Each row is a point. Examples show where two turns around zero, p and q, send a point. Write where each new point lands after one turn and then the other. Backwards means that the second turn is done in reverse. Each puzzle has new turns, and all numbers are rounded.

Turn p:
[  8  21 -34] -> [-9 40 -2]
[-4 21 16] -> [23  3 13]
[12  4 16] -> [18 -5 -8]
[-16 -45   2] -> [-31 -36  -3]
Turn q:
[-23  10 -14] -> [  1 -10 -27]
[ 13 -48  20] -> [-36  -3  39]
[ 7 28 11] -> [19 23 -7]
[  3  10 -17] -> [ 16 -10  -6]
Where do these land?
q, then p: [-1 27 -1] -> [  2  23 -15]
p, then q: [ 18 -22   2] -> [ -1 -28  -2]
p, then q: [-21 -24  32] -> [-36  -8  26]
q, then p: [  5  18 -33] -> [-10   0 -37]

Turn p:
[10 15 -1 21] -> [11 -7 -1 24]
[-19  -2   9 -15] -> [ -9  20  -7 -12]
[-12   1  -5 -48] -> [  1  12 -22 -43]
[ 15 -11  12  15] -> [ 5 -3 24 10]
[  6  -3 -15  27] -> [ -7 -21   5  22]
Turn q:
[ 13  -7   5 -16] -> [ 10   5  15 -12]
[ -6 -25  -6  -4] -> [-20   3  13 -11]
[-11  28   2  -6] -> [ 13  13 -13  21]
[-6 16 24 40] -> [  2 -37 -13  30]
[ 10 -11 -24 -13] -> [ -5  15  -3 -27]
Where do these land?
q, then p: [ -4  10  -9 -18] -> [ 16  -2 -14   8]
q, then p: [-28  -3  30  -8] -> [-3 18 15 35]
p, then q: [ 29 -15  -1   2] -> [  6 -13  29  -5]
q, then p backwards: [24 28 -2 33] -> [ 16  31 -35  -8]
q, then p: [ 10  16 -14  10] -> [ -1 -23  -7  -9]
p, then q: [-18 -18  -5 -14] -> [-6 25  5 13]
q, then p: [-13 -17   1  -4] -> [-7 20 -4  5]

Turn p:
[ 31  29 -15  26  -2   9] -> [ 33  -5 -17  10   5  35]
[ -1   1  28 -13  -1  27] -> [ 6 12 38  7 -5 -2]
[ 14  26 -10 -31 -24   9] -> [ 25  13  12 -30  26   8]
[ -1 -17  16 -33 -19 -32] -> [  0  19  -4 -24   0 -45]
[-14 -11   4  14  46  -9] -> [-20 -33  -3  32  -4 -14]
[-20   1  -7   4 -19 -28] -> [-19  19 -26  -8  10  -9]
[-10 -29 -15  32  19  24] -> [-27 -25   1  12 -32  25]
Turn q:
[ -9  15   4 -10  -2 -21] -> [-15  13  10 -10   9 -15]
[ -8  18 -22  14  48  25] -> [  0  28 -24  -3   9  50]
[-28 -44  20  44 -16  12] -> [  6 -63 -10  16  32   8]
[ 26  -2 -29 -10 -11 -27] -> [  3  25   0  28 -14 -29]
[ -8  13  14 -18 -18  21] -> [-15 -13  18 -18 -21   7]
[ -7   7   5 -28  22   5] -> [ -7  14 -14 -30  -9   3]
[ 33  -7   9   7 -22 -14] -> [ 26  -5  21  15  -7 -23]
Where do these land?
q, then p: [-37  11  23  -2   2 -11] -> [-23 -17  21   2  13 -26]
p, then q: [ 14 -23   5 -25  20 -21] -> [  4   1  -8   7   8 -45]
q, then p backwards: [  6 -24 -28  26 -15  19] -> [ 9  9  5 38 32  3]
p, then q backwards: [ -3  21  32 -17   6  26] -> [ 21  28   6  26 -17 -16]
q, then p: [ 13   1  -2 -19 -12  -3] -> [  4  21 -11  -6   3  -7]
q, then p: [ 27  -1 -11  16   1  27] -> [ 21  10   4   0 -22  28]
p, then q backwards: [-35   5 -34  17  20  16] -> [-48   5  -9  19  -9  22]
p, then q backwards: [ -5 -24 -10 -28   9 -23] -> [-16 -16  21 -26 -11 -18]
q, then p backwards: [ 19  34  26  31 -31 -30] -> [ -7  23  36 -44  16  31]

Turn p:
[  5  12  34  -6  -9  -4 -16  -4  12] -> [  2  18   9 -21 -27  10  -8 -10  -5]
[-18  -4 -19 -48   3  13   4  20   2] -> [-10 -38  -1 -37  19  -3   4   9  15]
[-12 -30   6   0   7 -15 -10 -24  -7] -> [-15  10   6  -1  16  -6   7 -11 -35]
[ 12  -1  13 -13  27  -2  -2  11  13] -> [ 15   6   4 -22   0 -25  -8  -7   5]
[  5  -6   7 -10  -6  14  -3  -7  -6] -> [  7  -8   3  -8   1  11  -8   2 -12]
[-12   5 -11  -2  15  -6  -5  18 -15] -> [ -9   1 -15  -6   7 -15   7  21   7]
[ 9  5  5  5  1 27  6  2 -7] -> [ 18  -3   2   4   2  10 -18  13   3]
[  1  15   4  23  -3  12 -16  15  30] -> [-10   9   0   9 -23  -5 -30  -7  23]
[-19  19 -12   2 -23 -12   9  26  -1] -> [-21 -10  -1   5 -16   6  20  17  27]
[ 11  16 -13 -10 -21  -3   3 -34 -25] -> [ 13  -4 -23   5   5  38  21  -6 -14]
[ -8  -9 -16  43   6 -12  28  -7  12] -> [ -7  14  14  47  16 -12   9  -8  13]
[ 27 -22   1  17   4 -11   1 -16  -7] -> [ 18   5  -1  23   0 -11   4 -14 -28]
Turn q:
[ -4  17   0   6  10  -2 -17  10   7] -> [  7   2  -6   3  -6   0  -2  17 -21]
[ 13  -3  21  21  -6  -8  -3  -7 -33] -> [  9  20  23   5 -15   4 -16 -28  -4]
[-16   8  -2  14  22 -32   5 -13   1] -> [  0   1 -16   3  16 -21 -23 -12 -25]
[  1   2  15  -6 -17  23  -2 -20 -17] -> [ 12  23  15 -15   5  15   7  -6  17]
[ -3 -10  -2  -5 -38  14   6  14   0] -> [-11   5  -5 -12 -24   7  15   0  29]
[ -8  12  -1  13  32  41 -19 -18   2] -> [  7  21   9   9  31  29 -12  33 -11]
[ -3  -4   2 -10  -7 -16 -10   4  -2] -> [  1  -9  -6 -10  -9   1   7 -12  -9]
[ -5 -12 -31 -37   7  12   9  24   6] -> [-16 -23 -19  17  10   8  40   8  11]
[ 34  30  14  16   0 -14  10   0   9] -> [ 27  -2  21   7 -14 -34 -15  10  -1]
[  3  -2 -12   0  -1  -9  31   7  -5] -> [ -9  -2  -7  18   2 -21   4 -11  16]
[-15 -31  10 -19  -7   3   5  11   5] -> [-32  -9   2 -16   0   8  18  -9   5]
[  3  -6 -13   9   5 -11 -15 -11  27] -> [  3 -25 -11  -8   4   4 -23  12  -5]
Where do these land?
p, then q backwards: [ 24   2  -2 -24  20  10   6 -12  -1] -> [  3  13  -5 -14  -5 -16 -11 -32   0]
q, then p: [-24 -15   2  -8  -1  12  12  -7  -9] -> [ -6  10  -1 -11  24   7  -3  -3  20]
p, then q: [  4 -12   9  -2  25 -31 -27   5  -5] -> [ 21   2 -26   3   0 -20  12 -30  -8]
q, then p backwards: [  4  17 -21  -9   7 -21   4  -8 -33] -> [ 34  -1 -16  12  11 -12   7 -24   3]
q, then p: [  5   2  26  37  -4 -11  -1  -9 -30] -> [  0  27 -21 -10 -25  33  -5  -6 -13]
q, then p backwards: [  0  -7  -9   7  15  16 -17  -3  -4] -> [ -7   2   0   7 -12  18   4 -16 -12]
p, then q: [ 13 -16 -15 -12  -2  13   0  17  17] -> [-11 -24   5 -14  -1  13 -12 -17  -4]
q, then p: [  1 -20   5   7   6   0   0  -4  31] -> [-22  -6   8 -19   2 -16  -7   7 -12]
q, then p: [-17  20  -1   8  -3  -3  18  -1   5] -> [ -7   4 -19  -1  -6  -8  17  -5  16]
p, then q: [-14   6   7  -8 -43 -11  -4  -1  35] -> [-14  21  -1 -46  12   9  -1   4  24]
p, then q: [  5  24  -2   4 -21  25   9  24  -5] -> [-17 -16   6  -6 -27  13   1  26  15]

Turn p:
[ 25  25  20  26  29  -4 -16 -28   8  20   0] -> [  6  20  -1  17  21 -29  -9  18 -21 -40  17]
[-20 -27 -30  12  23 -22 -40  -6 -14  10  36] -> [ 20 -31 -20  12  36 -37  -2   0 -11  41   2]
[-16 -20  10 -28   3  17   8  30  44   5 -10] -> [-33 -13   1   2   3  10   2  -8  48 -11 -31]
[-31  11  -2  -5  21 -24   3   8 -26 -25  -7] -> [ 13   3  10 -44   3 -23  16 -15  -3  17  -1]
[-28   7  26  20   3 -14  26  19 -28  22   1] -> [-17  33   3 -16 -15 -25  26  26   2  25   1]
[ 25   9  13 -23  19  24  10  10   2 -11 -21] -> [  6  11  30  -2   6  21   8  -4   8 -31 -21]
[-23 -10 -13  -9 -42  14 -29 -21 -15  14   6] -> [ -5 -34   7   2  -7  12 -32  21  -2  33  25]
[ 33  18  15  -9 -20 -33  -5 -19 -17 -20 -25] -> [ 44   6   7 -12 -36   2  -4  -2  -4 -28  25]
[ -1 -28  19   8  26  13   5 -12 -14 -26  45] -> [ -3 -22  -2   9  31   3  55   0 -18   4  13]
[ 10 -21 -33   0  -9   6  36  -8   7  -7 -11] -> [ -5  14   0  21  -9  26  -1 -41   3  16   3]
[ 25 -10  17  31 -26 -10  15  35 -29  -3   1] -> [ 11  13  -6  14 -48   1  31  18 -22  11 -18]
[ 15  13 -41   7  13   6 -30 -25  48 -24 -22] -> [  1 -19  -9   7  18  -3 -49 -49 -16 -36  -4]
[-13  34  -1 -30 -39  26  18  18  34  45   7] -> [-37  22 -20 -10  -2  41 -40  36  36   1 -11]
Turn q:
[ 25 -29  11  11 -21   2   3 -14  13 -14   2] -> [ 19   3  10  23 -39   6   6 -12   0   5  -2]
[-29 -28 -39 -11 -25  34  -3  33  15   2  20] -> [-41   0 -30 -13 -36   9 -15   5 -28   4  41]
[-32 -13  18 -27  24 -33 -25 -19  24  30  20] -> [ 15  21  14   5  28 -35 -19  14  24   7  52]
[ 16   6   3   2 -25  15  30  21  -6   5 -12] -> [ -9 -29   5 -10 -23  -4  15   0 -21 -11 -19]
[-31 -13  24 -22 -11  27  30  12  21 -19 -23] -> [ -6 -42  11 -17 -22   9 -20 -22   8 -32  26]
[ 18 -11 -10 -32  13 -31   4 -37  25   1  -8] -> [ 54  -9  -6   7  12 -11   7  -9   8  25  25]
[-32  35 -17  35 -11  36 -14  27 -24 -17  25] -> [-60  32 -26 -18   2  20  -1  -3  -7 -30 -22]
[ 28  22  26 -13  30   5 -32  18 -23 -18 -42] -> [ 10 -15  17 -29  15  16 -28  10  33  22 -51]
[ 31  31  18  -5  37   2  -6  -1 -28  -4  22] -> [ 21  28  22 -29  27  16   9  18  -1  -1 -31]
[ 16  31   3  33 -22 -20 -32 -29  25  32  11] -> [ -7  37  -4  16   1 -46  40 -11  28  18 -13]
[ 11 -20 -33  14  31   4  28 -26 -19  23  10] -> [  4   3  12  23  31  26  27  -1 -40  20  15]
[ -9  -7  -3  10 -25 -15   8 -17 -29  -3   0] -> [  2   4  -7  28   4 -12 -10 -15 -24 -13 -15]
[-13  -6  -2   5   4 -25   7  30   6 -18 -25] -> [ -2 -32 -19  14   0   7 -14  22  18 -12  -3]
Where do these land?
p, then q: [21 16 35 13 -9  1 10 27 -6 16 28] -> [-22 -33 -27 -15  -8  13   8  19 -13 -18 -19]
p, then q: [-25  13 -30 -30  30  24 -12 -25 -14  30 -37] -> [  8  29  42 -19  21 -16 -16  13  55  12   3]
p, then q: [-32  -7 -18  33 -16  -6 -10  10   3  11 -22] -> [-13   6  -9  24  13 -45 -20  -2   0   8   2]
q, then p: [-13 -38  -6 -28 -17   9  14 -28 -24 -26 -35] -> [ 20 -37  22  41   7  -9  -9  11 -30   5  31]
p, then q: [ 16 -30 -18   3  16  20  34  13   5 -35 -16] -> [  3 -13  27  14  13   6  16 -57  -3 -13  -5]
q, then p: [-25  24  41  -5 -26  26 -32   3  15   9 -17] -> [ -5 -30 -17 -28  -6 -18 -19  -8  40 -19  34]
p, then q: [ 25  28  18  34  43 -19 -30   5  13  -3  23] -> [ 31 -15 -36  16  27  34 -10  29  -5  -3 -33]
p, then q backwards: [  6 -23  -4  20  17 -33  30   3   7  24  32] -> [  2  12 -36  25 -10 -32 -19 -26  21   9  12]
q, then p: [ -8  33 -15  32  15 -22  26  -2  18   6  30] -> [-12  35 -15 -21  12  15  28 -38 -12   2 -16]
q, then p: [ 12  -1   3   6 -32  -5 -12 -20 -40   7  -3] -> [ 19  15  22  -6 -22 -30 -18   2 -15  -2  19]
p, then q: [ 24  -2  -5  -3 -22  14   7 -32  15  10 -10] -> [-20  39  -1   0 -17  15   3 -13   9  -7  -7]
p, then q: [-13  -7  12 -25 -29 -11  32  26  20 -14 -35] -> [  2 -15 -14 -14 -33 -30   4 -45  13  -8  24]
q, then p backwards: [-14 -11 -18 -17  18   9 -36 -20 -23 -14  30] -> [  2  39 -40   0   0   0  25 -19  -6  22   2]
p, then q: [ 25   5   3 -32  13  -6 -21  40  11 -20  34] -> [ 14 -48  -6  -5 -14  42   4   0  -2  33  -1]

Turn p:
[-4  0  8 -5 10 -4 16  4 -1  5  1  2] -> [-10  -9   8   3   3  -6  -4  -1   1  -8   2 -11]
[  7  11   4  -4 -12   1 -10   9  -2  -4   1   3] -> [ 14   1  -5 -13  -3   7   5   6  -5  -5   1  -3]
[ -8 -11   0   3   7   9 -16   8  14   4  -3  11] -> [  8 -11  -5  -2  14   4 -12   4   6  16  -8   5]
[ 12   3 -15  -8   4  -2  -9  -2  15  11  12  12] -> [ 13   1   5   5  -9  12 -22  -4 -10   6  -9  -2]
[ -9   0  11   0  -2  -1   7 -16  -8  10  10  -5] -> [-11  -9  -7   7 -10  -8   3  -6   1 -14  -6   6]
[  1  -4   8   7  16  -7   5  -6 -20 -13  -3  -4] -> [ -9  10   5   2  16  -8   8 -11   8 -16   6   4]
[  9  -5  -9  -6 -16  -4  -6  10  -7  10  -9  -1] -> [ -3   8  -7 -18 -11   8  -8   3   1   6  10  -2]
[ -8  -4   9   4  -3  16  24 -11 -14  -5  10  -5] -> [-18 -11  -6  10   2 -13  17  -9 -15  -8   6   4]
[ -1  13  -8   3  -4   4  -4   1  -3  -3 -17  -1] -> [  1  11   7 -11  -1  -3   7  13  -3   5  -3   7]
[ -2   2 -11 -10  -5 -12  -9   4   2 -12  -6   0] -> [  4  17  -2  -5   0   8   3   3   5   6  -8 -12]
[ -9   1   6   9  12   5  11  -1  -7  -6   9 -20] -> [-10 -10  10  10   3  -1  20 -10   6  -6   4   6]
[ 11  -7   3  -3   8   1 -11  -6  28   0  -1   2] -> [ 14  -1  -2  20   5  11 -16  12   4   6  -1   2]
[  1   2  -6  11 -15  -7   0   7   1   1  -4   6] -> [  9   5  -3 -10  -9 -10   0   0   1  10   6  -3]
Turn q:
[-11   2  -3  -4 -16   1  12  12  -2  11  -2  -8] -> [  5   6  12   6  -8   6  -2 -14  15  -3   9  -7]
[  8  -5   3  -9  -2  -4   9  -1  -9   6   5 -12] -> [ -7   4   7  -4   3 -10 -11  -2  11   4   8  -1]
[-6  4  1 -3  4 -5 -6  0 -1 11 13 -2] -> [  0  -4  -5  -5   4   7 -12   2   5  -6   1  -9]
[ -2  -8  -6   2  14   3 -11  16   2 -22 -10  10] -> [  2 -14   3  -6  13   2  24  -7 -14   0 -10   6]
[10  2 -7  4 -7 -2  3 12 10  4  1 -3] -> [ 5  7 13 -3  0 10 -4 -2  1 -2  0 11]
[  3   1   6  12  17  -3   7 -11  -6   0  -3   5] -> [ -9   8 -13  10  13  -5   3   8  -6   1   1   1]
[  1   1  -8  -3   4  -7 -14  -2   5 -11 -16  16] -> [ -4 -12  -8  -6  -7   4  15  -1 -17  -6   0  12]
[ -2  -5   1   0  -7   6  -2   1   3  12  -3 -15] -> [ 6 13  6 -7 -6 -4 -6 -7  3 -2  0 -8]
[  2  11  -4   2  -1   5 -16  15  -5 -18 -12   4] -> [  0  -9   1  -8  -3   4  24  -1   5  -6 -16  10]
[ -9   2  -9  -1 -15  -1   6 -10   3   5  13 -16] -> [ 16   3   5  -1  -8  -1 -10   9  11   0  14  -9]
[ -2 -10  12   3 -20  -9   2   8  -1   1   1 -10] -> [ 12   5  -2  -3  -3  -2  -7 -17  14  11   4   6]
[  5  -3   2   2   7  10   2 -16  -6   2   6  18] -> [-13  -2  -7   8  -2   1  -2  13 -11  13  -4  -7]
[  3   8  12  -6  20   7   7 -24   8  -1   6  13] -> [-11  -6 -11  18   1 -12 -13  18 -17  -4  -8  -4]
Where do these land?
q, then p: [-8 10  2  5  7 -9  1 -9  7  5  1 -6] -> [12 10  6 -1  5  7  8 -8 -3  5  1 -1]
p, then q: [ -5 -10  -2   5  -2   6  23   6   3   0   6  -6] -> [  9   7  -7   2   8   1 -11  -2   5   8  14 -13]
q, then p: [13 -5 -6  9  7  1 -8 11 -6 -3 -3 -2] -> [-12  -6   9  -1   8  -1  -5   8  -7  -7  -7  -7]
q, then p: [  4 -15   4   4 -18  16  -4  12  24   1  -6  -5] -> [  0  10  -9  -7  -8  -5  -8  18  -9 -25   8  12]
p, then q: [-9 -6 -5 -8  8 -2 -9  0 -3  5  1 -4] -> [  3   2  -1   3  -9  -4   5  -3 -12  -7  -4  -8]
q, then p: [  2   3  -4   5   7  -6  -5 -48   1   5   0  -2] -> [  9   6   9 -29 -15  15  11 -23   3  11   0 -15]
q, then p: [ 5  8  0 -1  3 -4 18  3 -1 -3 13 25] -> [  3 -18  -3  -6  12 -12  -3  -9   5  15   1  16]
q, then p: [ 10   6  -6  -8   0   1  -7 -11  -4   9  -2  -8] -> [  3  -1  -6  -8  -3   8   9   3   3   1  -9 -15]
q, then p backwards: [ 4  2 28 -6  5  3 -8 10 -1 -8  6  3] -> [-24  -7   2   1   9   0  -9 -10   0   7   8  13]
p, then q: [ -8   0   4   3 -10   1   9   8  -6   8  -4  12] -> [ -1 -10   0 -11   1  -3  -6  -9   4  -2  15  -2]
p, then q backwards: [  6  -2  -4  -7   5  -9   2   3  -5  -6 -10   0] -> [ 3 -1 -5  5  5  3  4  1 -5 14  1 -8]
q, then p: [ -9   0  -5  -2 -15  -7  -9  10  -6  -3   3  -5] -> [ -1  -2  -8  16  -5   9  -7   6 -10   3   4  -3]
p, then q: [ -5   8  -5   2   4   8  -3   5  -3 -10  -5  -1] -> [-12   1   2  10   5  -5  -2  -5   1  -4  -1  -1]
